Every row gives one point. Each copy is the shape, with its points in the same order, turned, moved and blurred by noise. Say if it was mirrored as well.

Shape (9 x 3):
[[  5  28  28]
 [ 47 -12 -22]
 [-12  33  32]
 [ 12 -23  -1]
 [-24   9 -46]
 [ 26 -44  31]
 [ 43 -18  -6]
 [-23  30 -15]
 [ -5 -25 -32]]
Copy 1 (9 x 3):
[[ -8  40  13]
 [ 53  -2   4]
 [-28  43  12]
 [ 22   6 -22]
 [-19 -41   2]
 [ 40  41 -44]
 [ 50  10  -5]
 [-28  -5  14]
 [ 12 -27 -24]]
Copy 1 is: mirrored
Copy 2 (9 x 3):
[[ 39  -8  12]
 [-19 -40 -14]
 [ 39  13  27]
 [-22 -11   6]
 [-12  31 -38]
 [-29 -29  45]
 [-29 -33  -2]
 [ 17  25 -27]
 [-32  14 -11]]
Copy 2 is: only turned

Shape (7 x 4):
[[ 19  -3  42 -20]
 [-25 -10   2   8]
 [-17 -10 -34  17]
 [ -3 -11  17 -17]
 [-27  20 -32  66]
 [-23  26 -27  13]
 [ 63  17  20  25]]
Copy 1 (7 x 4):
[[-47  -1 -32  -5]
 [  3 -30   0  -6]
 [ 31  -9  11  -4]
 [-14 -12 -27  -1]
 [ 24 -20  65 -31]
 [ 25 -16  10 -41]
 [-46  49  14 -16]]
Copy 1 is: mirrored
Copy 2 (7 x 4):
[[  1  53  26  -7]
 [ 12  -5  16  17]
 [  7 -24 -24   8]
 [  2  29  17   9]
 [ 22 -60 -19 -30]
 [-14 -34   1  -6]
 [  8  40 -16 -61]]
Copy 2 is: mirrored
Copy 3 (7 x 4):
[[-17  36 -26  16]
 [-37 -17 -13  -3]
 [-26 -24   5 -34]
 [-40  14 -25  -4]
 [  7 -76   7 -22]
 [-13 -31  19 -10]
 [ 53  21 -26  -9]]
Copy 3 is: mirrored

Shape (10 x 6):
[[-40  20   4 -32   1  14]
 [ 14 -33  15   4 -11 -11]
 [-31  45  23 -57  13  44]
 [-22  64  18 -33  13 -10]
 [ 35 -12 -12 -13  23 -42]
 [ -3   2  18  32 -50  26]
 [  1 -37 -13  12 -34 -11]
 [-27  -3  11  14   8   0]
 [ 12 -21  17  25  -2  -6]
 [ 46   6 -35  34  32 -22]]
Copy 1 (10 x 6):
[[ 13 -35 -14 -18  43 -12]
 [  6  16  -3  16  -7  15]
 [ 40 -33  -2 -39  80  -4]
 [ 20 -18  -5 -69  38 -34]
 [-26  52 -24 -16   5   0]
 [  9 -40  34   7 -15  32]
 [-23 -12 -13  28 -19  23]
 [ -2 -16  10  10  14 -22]
 [ -5  12  17  16 -11  12]
 [-63  42  19 -21   3   2]]
Copy 1 is: only turned
Copy 2 (10 x 6):
[[-19   8  -2  17  26  32]
 [ 14 -20   6 -23 -20 -15]
 [-59  22  10  23  54  20]
 [ -4  48  16  38  36  16]
 [ 23   9 -20  18 -26 -41]
 [ 15   3  16 -70  17  21]
 [ 22 -17 -13 -37 -31  12]
 [ 22 -18   1  -3  26  12]
 [ 29 -16   6 -26   0 -20]
 [ 52  17 -45  -8   9 -53]]
Copy 2 is: only turned
Copy 3 (10 x 6):
[[-19   2 -20  43 -16   9]
 [ 29   7   4 -24 -41 -22]
 [-74  21 -18  39 -11  22]
 [-34  40 -34  36  18 -17]
 [ 27  15 -42 -42  -5 -20]
 [ 10   2  55  26 -15 -27]
 [ 42 -28  11  -5 -31 -15]
 [ 23  23  -5  22 -27   3]
 [ 34  22  13 -16 -25 -10]
 [ 50  20 -12 -41  38   5]]
Copy 3 is: mirrored

Shape (11 x 8):
[[-42   1  16  -6   1  13 -15  -7]
 [ 32   6   9  40  54  14  13 -22]
 [ 12   8  -7  29  -9  13  -9 -16]
 [ 28  -9 -16 -13   6   5 -22  21]
 [ 11   5  17   0  46 -58 -11  18]
 [ 28  21  17  -7 -18  13  13 -21]
 [ 17  -2 -95  15  23   4   1 -18]
 [ 28  -5   9   2 -17  12  19  -5]
 [ -7  21 -24  -6  71   1  -7  57]
 [ 19  26   3  -2 -25   3  -7   7]
 [-20  -1  12   5  19  12   5  58]]
Copy 1 (11 x 8):
[[ 25  18   7  32   2   4 -27  21]
 [-17  -7  -9  15 -25   0 -42 -69]
 [ 19   4   0  20   2 -35 -13 -31]
 [  7  17  -3  -6  21   9  20 -31]
 [ 30 -26   4 -36  -8  46 -26 -27]
 [ 13 -12 -13  19 -28 -23  20 -17]
 [-20 -32  28  35  69 -13  -3 -63]
 [  1  -6 -27   8  -8 -25  10 -14]
 [-26  13  54 -21  14  50 -16 -28]
 [ 29   1  10   4  -6 -26  23 -12]
 [-15  28  18 -25   1  13 -22  13]]
Copy 1 is: mirrored
Copy 2 (11 x 8):
[[ 10  -1  -2 -11  -5  11  35  23]
 [ 45 -31 -46  13  55 -16  -8 -12]
 [  9  -7 -33   6   1 -39   0   9]
 [-12 -39   7  -8   3 -14 -25  -3]
 [ -4 -11   2  30  26  29  -3 -52]
 [  9  20  -8 -26  21 -42 -10  -3]
 [ 29 -29 -16  52 -10 -17 -69  41]
 [ -7   7 -27 -27  21 -25 -21   2]
 [ -8 -59  26  39  50  23  -7  11]
 [-17  10   3  -5  10 -41  -1  -1]
 [-37 -34  -7  -1  37  18  19  20]]
Copy 2 is: only turned
Copy 3 (11 x 8):
[[-24 -13 -18  -2  20  14  34  13]
 [ 48  24 -54  15  32 -15  -9  -1]
 [  3  21 -40  -4  -5   4  -8  27]
 [ 15 -17  13  15 -13 -11 -18   2]
 [-11  22  11  28  37 -47   5 -28]
 [ -1  27 -32  26 -12  38 -11  -5]
 [ 39   1 -22 -62 -28 -29 -20 -20]
 [ 20  25  -4  15  -8  29  -3  10]
 [  1 -37  12 -13  53 -33 -33 -27]
 [-16  18 -12  15  -9  22 -23   7]
 [  0 -15  23   3  55  12 -11  20]]
Copy 3 is: only turned
